Each row is a point. To make a cloud, some directions were put in groups of two or more. Within a group, all points are equally far from the middle, so they leave a hole (a ring in 2 directions, a hollow ball in 3). The other directions are filled evenly. Then the cloud was stretched, turned, moved and blurred a little. Count the holes, and give their numbers of directions, smallest first.
In the rows, 128 means zero.

Cloud:
[[121 182]
 [186  82]
 [137 190]
 [150 193]
 [189 146]
 [172 119]
 [ 85  95]
 [199  99]
 [102 144]
 [186 100]
 [ 84  63]
 [122 154]
 [108 154]
 [175  96]]
Holes: 0

Cloud, 22 rows:
[[121 170 174]
 [104 129 137]
 [129 157 197]
 [207 187 131]
 [174 131  76]
 [163 214  85]
 [149 105 120]
 [161 214  72]
 [185 205 133]
 [195 135 102]
 [111 125 149]
 [ 94 132 112]
 [ 85 181 104]
 [190 181  73]
 [ 99 144 143]
 [162 205 157]
 [178 176  49]
 [ 98 136 130]
 [125 111 107]
 [144 103 140]
 [215 115 159]
 [ 99 119  80]]
Holes: 1 (2)

Cloud, 30 rows:
[[155 144 151 161]
 [110 132 191  87]
 [125 118 192 158]
 [ 92  73  51 124]
 [120 129 140  45]
 [159 123 156 167]
 [123  32 114 100]
 [ 58 152 128  74]
 [101 155  81 164]
 [ 99 128  83  52]
 [ 68 149  99 169]
 [161 128 153 165]
 [ 95 136  66 164]
 [ 74  75 189 142]
 [125  37  99 131]
 [ 57 165 128 131]
 [ 56  67  85  75]
 [115 132 152  49]
 [164 132  90 105]
 [155 118 161 170]
 [ 93 129  87  50]
 [ 57 156 131  81]
 [104 162  90 163]
 [ 93 158 164  78]
 [113 120 186  70]
 [167 141 115 145]
 [ 33 109 110  79]
 [ 90  74  50 121]
 [171  71 125 132]
 [ 77 145 120  53]]
Holes: 2 (2, 2)

Cloud (47 x 6):
[[125 149 170 213 136 177]
 [198 186 124 150  64 149]
 [209 160 159 193 118 142]
 [184 171 188 143 126 179]
 [176 200  69 155 156 138]
 [144  93 158 179 189  98]
 [ 96 149 193 133 141 184]
 [151 202 182 148  92  86]
 [114  67 163 169 147  99]
 [ 81  95 175 163 126  95]
 [150 212 134 175  78 163]
 [155 169 111 101 186 191]
 [155 137  95 132  77  77]
 [109 144  98 192 147 210]
 [173 145 161 224 139 134]
 [107 190 104 190 164 177]
 [138  83 137 201  79 137]
 [101 177 100 126 109  77]
 [107 124  73 148 192 124]
 [162 111 113 140 109 216]
 [126 145  60 189  77 157]
 [164 186 172 189 171  95]
 [129 169 143 151  49 168]
 [158 172 130  79  93 131]
 [186 169 197 132 140 158]
 [101 158 147 103  86  99]
 [150 103 137 159  59 174]
 [145 199  71 135 125  93]
 [190 155  86 129  88 180]
 [114 179 179 193 167 104]
 [140 108 165 184 156  64]
 [175 136 169 132 198 173]
 [ 62 101 133 128 128 162]
 [182 229 138 133 103 133]
 [167 193 159 156  66 162]
 [194 168 129  98 176 127]
 [193 169 195 126 120 102]
 [113 172 106 224 103 154]
 [ 85  84 129 179 120  93]
 [149 161 149 116 216 125]
 [162 201 141 160  67 174]
 [103  91 155 170 145  70]
 [144 152 138  86 165 196]
 [121 111  98 112  96 191]
 [181 108 142 191 183 139]
 [108  86 166 211 131 124]
 [151 135  75 172 166 203]]
Holes: 1 (6)

Cloud (83 x 8):
[[172 153 137 160 133  92  83 126]
 [ 65  92 196 145 186  80  88 115]
 [139  63 125  39 152 104  87 108]
 [ 29 123  60  98  54 150 125  99]
 [107 139 177 113 164  79 154 132]
 [213 133 127 120 122 204  71 116]
 [163  60 173  52 170  75 116 166]
 [174 116 134  78 114 105 138  92]
 [142 117 153   8 171  95  92 169]
 [ 51 110 137 127  97  86 169 200]
 [169 141 144 130  85 121 116 140]
 [155 136  66 184 146  56 195 149]
 [166  69  76 156 135 122 104 209]
 [140  87 106 133 159 117 105 224]
 [134  51 191  93  88 104  92  92]
 [ 99  78  35 113 152  54 135 135]
 [ 74 105 153 185 104 106 198 129]
 [116  60  97 180  95 131 133 118]
 [180  94 119  63 111 106 112 138]
 [172  99 227  92 137 140 106  84]
 [  9 125 135  89 110  99 149 164]
 [170  97 132 104 135 157 107 187]
 [134  99 134  79  97 163 160 133]
 [155 157 173 105  52 112 157  91]
 [ 85 130  96  75  42 157 145 142]
 [104 173 163 124 127  88 208 147]
 [ 76  77 137 132  97 172 172  75]
 [145  78  87  79 122  99  42  95]
 [167 113 135 144 178 158  66  77]
 [ 56 109  85  99 187 133   7 170]
 [195 108 165  73 180 101 101 184]
 [143  78  85 124 108 204 115 146]
 [204 122 108 104  97 119 180 110]
 [104 150  63 133 134 130 156 139]
 [ 76 108 125 157  49 120 139 182]
 [ 82  89 162  36  56 123  85  85]
 [135  96 184 131  92 102  84  83]
 [126 154  85 171  92 115 165 168]
 [ 72 146 143  30 137  93 157 165]
 [180 112  82 133 130 118 128 167]
 [ 56  92  72 134 169 107 139 150]
 [ 52 147 136  76 153 116 150 167]
 [ 68 151 106 172 134 137 157 113]
 [151 114 129  54 224 153  73  89]
 [ 94 158 156  74  49  79  86 162]
 [ 56 110  95  64 149  91 122 149]
 [150  39 195 118  96 148 119 119]
 [150 201 144  41 183 121 124 178]
 [168 120 107 138 137  43 174 132]
 [112 105  66 153  45  76 114 110]
 [132  84 179 151 178 131  83  94]
 [173 123 149 107 176 116  90 148]
 [232 102 117  73 118  92 109 114]
 [138  64 187  92 126  81 121 124]
 [139 125 168 111 107 201  86 136]
 [ 54  83 101 118  47  92 115 169]
 [ 62 200  71 123 141  56 152 149]
 [ 39 119 159 113  74 125  38 149]
 [ 66  83 179 150 149 131 168 140]
 [188  81 128  73 113 177 100 172]
 [109 155  80 124 219 100 124  95]
 [160 134  67 142  92  52 162  90]
 [136  85 114 129 104 137  78 199]
 [152 130 114 176 172 113  65 122]
 [118  91 126 139  57 142  79 197]
 [130 118 101  51 133  82  62 152]
 [ 69  73 136  73  48  87 136  56]
 [167  90 134 111  50 132 131 150]
 [ 22 166 132  50 168 161 170 129]
 [152 164 126 119 156 172 104 102]
 [ 97 160 155 136  95 160 202  64]
 [119 187  76 145 176  82  62 145]
 [130 115 157 149  88  90  61 200]
 [ 79  94 165 134 138 145 165 141]
 [118  86 183 137 103 156 110 201]
 [150 140 117 178  91  97 137 155]
 [133  75 106  79 183 190 137 131]
 [ 80 192  92 125 168 132  73 143]
 [140 112 115 118 164 206 136 165]
 [ 60 130  50 114  52 150 126 142]
 [130  39  53 104 119 123 134 122]
 [ 89 130  39 148 134 100 125  50]
 [157 108  90 107 177 167 110  57]]
Holes: 0

Cloud:
[[130 173  85 160 207 131 117 113 127]
 [103 145 111 187 160 185 101 164 105]
 [149 136 144 165 195  85 208 131 197]
 [160 125 145 113 103 144 106  64 189]
 [150 109 147 118  93 108 235 105 195]
 [164 130 158 161 249 118 193  67 127]
 [161 127  88  74 158 103 170 188 140]
 [160 100 158 205 145 189 165 117 183]
 [122 172 119 140  64 160 104 148 136]
 [120 172 126 219 100 122 157 127 167]
 [132 124 145 132 124  76 212 155 152]
 [125 156 115 130 124 167  75 105 109]
 [174 203 132 158 135 115 148 142 135]
 [141  86 159 108 169  94 147 184 122]
 [ 99 173 114  88 131 146  98 116  95]
 [140 189 150 163 186 169 154 117 192]
 [121 182 127 156 174 147  84 120 157]
 [129  91  80 171 144  67 135 106  81]
 [139 182  85 128 188 137 104 180 124]
 [150  87 139  93 151 169 148 185 113]
 [174 114 113 149 106 149 148  65 155]
 [151 106 190 144 113 110 197 102 146]
 [143 151  55 107 150 136 165  66 136]
 [154  73  73 147 206 122 140  95  68]
 [131 155 131 148 231  95 133 118 118]
 [109 173 162 143 105 142  90 118  94]
 [139  65 124 122 208 160 197 117 129]
 [121  79  93 180 158 165 161 108  90]
 [ 77 114 117 154 185  78 113 118  78]
 [ 89 191  88 143 147  79 170 148 138]
 [123 164 175 117 184 161 185 119 101]
 [155 123  77 186 214 141 174 103 111]
 [ 57 158  87 164  82 120 197 113 142]
 [167  88 155 199 198 172 173 102 157]
 [152 101  57 163 104 119 148 124 150]
 [129 170 143 135 142  51 130 127 160]
 [ 82 132 136  92 200 156 141  90 109]
 [117 133 132 142 171  95 222 170 130]
 [138 179  85  65 123 103 153 144 116]
 [ 47 163 102 162 192  96 163  73  66]
 [134 150 154 123 103  95  92  56 150]
 [120 103 101 103 193 191 173 124 136]
 [ 85  98 142 205 142 120 182  83 153]
 [146 167 142 137 217  71 164  85 132]
 [127 132  61 101 170 157 111 152 153]
 [106  87 111 166 171 103  96  69 167]
 [127 130 107 199 135 141 124  59  81]
 [116 155 163  88 199 104 178 102 144]
 [ 99 135  77 201 185 105 184 137 105]
 [163 138 135  97 205  95 129 153 195]
 [ 93  85 160 125 147 154 125 128 203]
 [186 166 117 128 181 139  85  83 109]
 [143 127 206 172 142  64 117 111 131]
 [146 112  44 163 149  92 194 117 107]
 [164  89  78 136 157 160  97 118 185]
 [ 75 166 104 111 172 183 149  79  70]
 [127 121  80 198 161 130 166  36  94]
 [112 126  65 180 193 176 168 115 166]
 [ 77 109 153  86 191 131 147  70 142]
 [187 132  96 113  91 118  80 109  98]
 [126 185 126 180 204 150 185 125 155]
 [185 134 159  93  93  93 142 131 154]
 [ 87 120 121  67 186 106 186  81 136]
 [128  84 122 155 197 120 156 187 149]
 [135 172  80 154 134  61 155 164 158]
 [183  79  84 128 213 122 143  93 130]
 [145 116 140 228 188 104 109  87 156]
 [172 148 150 108 198 162  95  83 134]
 [119 164 117 106  95 124 172  40 101]
 [131  99 111 136 150 194 101 138 112]
 [176 125 188 141 211 102 169 105  97]
 [132 139  40 106 178 100 164  98 108]
 [ 93  99  72 119 135  87 195 110 130]
 [104 144 145 173 113  74 207  73 111]
 [159  96  73  94 181 160 165 140 123]
 [176 137 115  69 122 148 177 121 159]
 [127 180  61 106 140 117 152  77 128]
 [122 103 116 119 244 143 177 104  51]
 [182  90 155 120 104 122 165 122 109]
 [205 164 105 139 144 150 120 121 171]
 [112  80  94 172 213 102 208  81  72]
 [ 94  98 183 159 159 143 114 130 169]
 [201 104  72 123 157  97 163 151 107]
 [183  91 157 142  87 120 151 126 141]
 [ 97 131 184 159 123 125 183 127 100]
 [190  73  74 108 147 143 134 187 121]
 [181 114 171 174 118  70 150 137 139]
 [106 110  52 130 198 148 155  58  64]
 [140 120  74  78 146 103  93 111 136]]
Holes: 1 (6)

Cloud, 105 rows:
[[ 97 125 112  82 153 116  86 120  75]
 [ 67  76 127  94 161 191  84  91  99]
 [133 127  54 100 124 105 115 144 184]
 [ 68 134 105 127 109 164 170  47 145]
 [104  75  56 100 172  89 117 166 157]
 [ 53 134 146  69 173 155 139 127 113]
 [ 63 151 145 103 154 167  92  92  72]
 [ 71 113  58 138 100 144 178 159 159]
 [ 95  90  82 151 208  48 194 121  94]
 [142 149  41 102 150 157  85  97 118]
 [ 80 182 150 161 155  83 143  96 114]
 [ 95  90  69  45 154 136 156 172  69]
 [ 30 134  51 117 174  76 189 119 153]
 [112 120  84 120 162 193 137 152  80]
 [115 126  93 180 196 101  88  71  95]
 [ 88  61  67 180 165 124 106 146 144]
 [ 47 167  99 174  71 100 128 184 122]
 [166 105 106 133 206 173  74  98 159]
 [133 151  68  95 129 111 157  67 171]
 [108 168 116 133 121 152  98 127 151]
 [148  72 148 126 122 107 109  48 122]
 [ 93 122 106 126 163  51 126 151 142]
 [161  62 198 125 133 189 183 116  91]
 [111 166 130  64 143 103 179 109 130]
 [ 45 166 169  78 133 127 142  65 124]
 [133 123 152  97 103 167  62 123 167]
 [132 134 134 148  98 161 122 160 151]
 [100 116 148  99 142 117 130 106  98]
 [109  56  93 168 178 109  73 201 191]
 [ 67 149 131  70 116 104 175 129 104]
 [142 115 106 209 151 106 157  34 132]
 [ 63 117 192  90 123 122 186 171 104]
 [ 26 159 137 188 125 159 159 214 127]
 [145 122  73 152 213  22 131  65 156]
 [ 98  18 113  99 142 115 191 130 171]
 [143 169  80 107 112 156  78 135 167]
 [109 142 156  75 218  98 104 101 109]
 [113 114  83 120 121 163 157  63  82]
 [ 94 141 166 115 167  79 136  24 103]
 [116 132  81  82 160 185 103 174 113]
 [ 80 124 160  66 120  51 148 137  89]
 [ 69 131 145 184 187 140 155  60 100]
 [138  93  63  61 105  93 196 124 156]
 [ 84 132 147 180 142 167 136  98  99]
 [166 108  21 153 150 123 101 168 178]
 [ 70 134 159 185 244 150 130  99  53]
 [ 61  58 153 123  81 120 126  73 145]
 [122  95 142 160 186 145 142 201  87]
 [ 92 195 118 134  86 178 148  96  84]
 [104 178 137 101 180 113 111 194 151]
 [ 44 164 172  63 188 163  62  90 118]
 [ 97  24 124 142 181 121  79  97 130]
 [101 135 206 129 121 143 133 101 117]
 [ 98 149 114  34 153 188 173  70  32]
 [ 94 116  68 111 105 168 147 186 122]
 [ 16 140 110 108 107 102 145  45 129]
 [ 95  57  28  25 155  98 120 125 167]
 [113 128  57 117 126 112 169 117 212]
 [112 111  76 184 197 117 106 157 162]
 [173 178 132 124 150  38  80  79 169]
 [107  62  79  67  76 123 138 159 210]
 [135  67 140 139 204 110  60  69 125]
 [168 120 126 141 111 117 131 144 186]
 [137 176  87  80 206 189 143 103 142]
 [ 83 106  59 107 137 113 210 126  91]
 [113 115 152 176 180 116 150 121 193]
 [ 86 164 142  55 160 132 171 113 116]
 [111 173 145  93 114 200 164 125  79]
 [194  97 184  70 124 102 161 103 125]
 [106 184 202 168 142 108 173 145 112]
 [122 152  80 125 152  61  90 183 174]
 [125 156 144  14 205 167 136  43 115]
 [180  69 140  83 171 193 111 113 146]
 [181 171 117 120 137  98  93  72 173]
 [ 82  75 138 182 109 115 112 160 138]
 [141  82 165  91 168 122 121 121  77]
 [122 129 149 100 191  76 126  27 120]
 [ 97  81 164 204 178 134 151 110  97]
 [182 181 104 115  98  87 168  45  86]
 [ 87 121 163 138 189 136 153 156  85]
 [109  95 123 233 201 130 124  44 138]
 [137 111 189 124 111  93  97  62 188]
 [ 54 102  67 141 154 164 223 157 123]
 [ 91  73 142 130 169 110  84 164 132]
 [122 140 114 141 128  90  93 125 164]
 [150 145  67  86 189 117  82  98 132]
 [105  71 204  68 149 122 179  98 131]
 [ 89  85  54 132 208 106 149 103 212]
 [ 93 188  58 179 167 115 136 120  83]
 [128 139  50  71 152 171  91 212 140]
 [175 134 128 126  75  29 146 153 129]
 [138  89 176 117 167 144  90 124  39]
 [110 106  94  56 145  91  94  78 133]
 [106 182  62 172 164  81 113  56  75]
 [178 131  88 168 166  91 154  76 103]
 [135  80  96  74 118 147  32  96 148]
 [152 104 172 155 109 116 124 217 114]
 [ 87 165 115 106  68  82  85 133  91]
 [ 85  55 214 119 152 158 110  62 145]
 [114 130  85  93 177  89 215 143  54]
 [147  88 152  95 135  23 148 139 162]
 [ 94 121 143 137 176 118  63 122 120]
 [134  92 115  27 101  51 163 113 165]
 [ 66  35 101 199 186 101 103 197 134]
 [107 172 109  74  82 136 136  92 118]]
Holes: 0

Cloud:
[[137  65 157 164  75 141 213 108 134]
 [113 102  95  86 158 153 115 106 171]
 [110 157 106 135 151  74 151 130  68]
 [127 100 152  97 187  80 123  86  56]
 [222  40 124 154 228 113 123  56 127]
 [158 170  71 107 159  99 185 195 124]
 [113  93 126 108 106 159 225 162 183]
 [205  90 102 134 160 120 154 126  59]
 [153 141  86 101 216  64 213 214 144]
 [228  93 127 126 133 145 188  68 119]
 [185 107 153 145 113  93 126 141 199]
 [248 130 144 155 106 144 157 102 112]
 [164 121  89 125 220 140  49 108 121]
 [140 136 132 175 181  98  76 114 215]
 [152 139  96 182 137 106 242 164 129]
 [167 111  91 169 143 113 172 124  68]
 [241 115 132 100 128 147 176 121 106]
 [146  87 177 153 141 194 119 134 161]
 [197 113 164 131 155 131 158 177 106]
 [146 153 185 171 108 137  89  88  55]
 [ 81 140 151 146  81  85 224 129 165]
 [183 166 185 159  49  94  94 103 107]
 [165 164 193  92 144  99 101 135 101]
 [179  48 140 177 142 174 127 107 175]
 [149 101  73 128 135  78 114 145 118]
 [140 132 154  95  91 156 176 161  65]
 [ 99 175  70 156 180 169 103 138 151]
 [186 129 100 207 128 197 167 124  96]
 [152  58  84  92 159 140 114 112 158]
 [100 100 111 127 234 142 121 148 172]
 [130  81 153 163 188 124 110  80 183]
 [203 157 184 157  76 115 125 167 164]
 [113 167 156  96 121  99 105 116 190]
 [189  32  90 171 226 127 158 110  89]
 [195 126  83 174 164 134 180 130 154]
 [124 135  89 186 173 138  83 126  75]
 [140 171 165 172 171 194  80 115 178]
 [159  60 123 170 161 173 113 181 111]
 [149  64  90 137  92 189 128  74 171]
 [107 109 139 125 153  92 150 226 126]
 [151 142 114  76 167 103  90  95 133]
 [144  72 120 167  64 182 105  50 162]
 [223  80 149 142 198  92 148 107 127]
 [132  98 177 176 230 138  35  96  78]
 [146 169 122  86  71 142 152 175 211]
 [138  45 201 113 170 205 102  72 155]
 [158 151  92 138 165  37 205 113  90]
 [ 67 127 140 124 130 134 122  73 186]
 [196 171 107 146  64 138 167 169 217]
 [107 109 194 130  99 175 117 143 147]
 [106 134 132 153 146 159 233 174 157]
 [181 180 155  92 156 118 173 147 170]
 [119 151 100  59 129 109 180 163 215]
 [145 204 149 196 119 130  90  98 130]
 [163 122 113 218 207 123 114 105 159]
 [203  98 111 108 143  85 154 187 155]
 [177 187  61 165 167  59 185 161  63]
 [141 173  65 227 147 181 158 133  82]
 [199  65 126 210 197 130 126 182  78]
 [113  41 130 128 119 155 200 156 183]
 [ 90 177  80 112 118  98 192 227 148]
 [179 130 127 168 121 164 135 155 206]
 [150 121  64 119 209 149  79 118 169]
 [ 86 122 120 100  49 126 179 170 103]
 [172 169 132 119 215 118 152 170 136]
 [188  81 177 186 168 128  81  98 136]
 [ 78 104 110 157 204  64 136 141 214]
 [143  59 124 118 206 166 177 144 116]
 [112 107 207 106 156 131 164 127  50]
 [233 121 155 179 143 116 150 146  92]
 [137 142 131 205  38 106 183 163 110]
 [ 99 199 157 121 112  92 140 175 113]
 [125 121  72 126 171 160 190 161 151]
 [179  92 175 131 131 170 117 146 154]
 [106 132 190 205  84 144 124 134 126]
 [150 167  81  98 142 110 160 143 111]
 [198 100 112 151 180  95 187 107 140]
 [112 193 122 110  83 129 129 180 143]
 [129 106  87 132 172 142 172  99  65]
 [213 143 116 173 161  53 173 150  86]
 [246 157 114 171 137 111 148 119 100]
 [168  55  99 167 112 162 133 129 144]
 [ 80 107 161 110 192 147 168 101  73]
 [173 217  75 155 159  77 131 143  75]
 [120  53 158 190 131 142 135  83 148]
 [112 157 135  74 131 132 197 140  92]
 [126 122 164 185 117 124 192 107 103]
 [177 131 151 105 138  98 156 146 206]
 [ 84 135 118  96 112 114 192 145  76]
 [140 144 154 194 172 110  53 122 165]
 [ 91  28 155 157 148 132 175 139 176]
 [ 86 145 146 181 162 123  97 166 179]
 [139  74  50 139 161 106 102  71 203]
 [131 166  52 124 182 119 120 123 150]]
Holes: 1 (3)

Cloud (86 x 9):
[[112  67 136 103 165 114  80 220 217]
 [166 110 113 140 171  49  52 166 171]
 [164 144  95 130 129 151  71  97 124]
 [166 100 109 119 226 121 182 173 180]
 [ 63 107  94 124 176 118  97 192 116]
 [114 176 165  67 134  42 121 101 168]
 [140 132 162 136 165  89 208  89 163]
 [128 129  99 159 154  71 188  92 189]
 [148 175 132 115 188 172  80 150 173]
 [157  96 103 120 192 138 138 182  94]
 [107 106 123 121  97 203 153 150 184]
 [117 165 185 132 146 128 145 159 240]
 [176 111  93 138 148  49  73 205 150]
 [118 166 134  39 108 120 147 218 143]
 [120 131 135 125 110 176 150  56 207]
 [ 83 123 107 127 102 183 217 149  89]
 [ 89 157 161 178  38  98 119 130 135]
 [108 110 158  95 124 110 236 165 137]
 [165  65 107 152 136 184 147 198 180]
 [119 177 164  64  72 134  98 106 162]
 [ 59 146 197 100  95 120 196 126 148]
 [148 124  62 108 106 142 188 144  90]
 [130 110 138  90 129  99 228 192 224]
 [101 103 143 164 142 176  86 147 192]
 [195 121 189  55 151 146 162 153 147]
 [ 89 101  96  52 173  54 157 171 132]
 [ 88  92  44 123 113 119  83 167 201]
 [ 94  52  96 133  99 114 120 159 233]
 [161 103 116 206 130 157 106 116 174]
 [205 113 170 170  99 138 134 181 204]
 [ 54 177  87 143  77  79 124 188 128]
 [162 126 112 109  82  48 158 189 155]
 [ 74 150  92 173 109  97 153  94 135]
 [124 188 135  82 107 159  78 166 175]
 [ 45 131 118  81 146  93 117  93  83]
 [204 140 143 111 205 155 109 164 192]
 [132 100 141 106 170  94 179 152  75]
 [ 82  89  85 167  75 121 105 201 180]
 [ 76  89 111 141 141 185 148 141 140]
 [177 114 185 113 139 131  55 100 151]
 [122 150  97 158 135  82 183  90 170]
 [113 174 159 138  77 202 168  80 135]
 [169 137 136  54 154  44 155 201 173]
 [194  97 155  94 188 164 157 127 154]
 [ 93  50 127 129 153  99 126 184 141]
 [145 112 204 185  85 137  92 110 148]
 [ 53 155 134 145  80 107 184 197 146]
 [ 98 113 186  63  92 151 230 118 154]
 [ 81 117  67 106 134 155 167  99 217]
 [127  86 154 166 167  35 142 103 205]
 [ 81 104 119  92  70 197 187  61 116]
 [164 106 112 205  61 107 117 158  95]
 [ 86 150 179 171  60  87 141 116 144]
 [119 133 124 164 183 162  50 160 156]
 [169 118 148 161 107 174 123  85 201]
 [100 154  99  79 108 148 164 138 242]
 [163  91  86 115 151  70  74  76 183]
 [159 144 118 137  77 181 107  59 123]
 [121 110 169  68 157 149 141 200 225]
 [ 90 143 218  89 101 137 174  86 187]
 [ 97 110 122 136 186 168  77 161 196]
 [164 158 137 138 215 142 150 150 159]
 [200 105  98  77 197 125 113 118 180]
 [145 149  72 128 169  72 113 126 133]
 [177 146  98  88 111 122 208 180 187]
 [131 134  78 158 112 146 113  71 152]
 [ 63 125  88 194 145  93 137 142 183]
 [ 68 134 132 141 164  69  68 188 157]
 [176 124 198  80 118  59 127 153 118]
 [ 55 143 171 145  43  99 158 126 125]
 [169 135 194 151  97  88 187 154 158]
 [150 145 114 112 105  35 158 118 141]
 [107 136 122  86  66 129 143 181 224]
 [140  98 114 196 169 114 143 109 157]
 [141 191 108 159  91 182 159  97 100]
 [ 87  54 131 122 120 166 169 109  89]
 [167 111  64  75 176  81 157 114 151]
 [148  86 113 186 125  65 165 164 156]
 [156 221 153  96 132 132 103 168 155]
 [185 110  67 154 123 119  78 164 122]
 [130 148  61  92 112 118 203 196 124]
 [ 90 105 107  27 161 148 150 102 114]
 [177  61 211 122  57 124 164 115 141]
 [115 121 115  82 156 136  47 127 206]
 [151  69 122  83  54  88 115 147 141]
 [206  96 138  82 106  86  84 100 205]]
Holes: 3 (2, 2, 3)
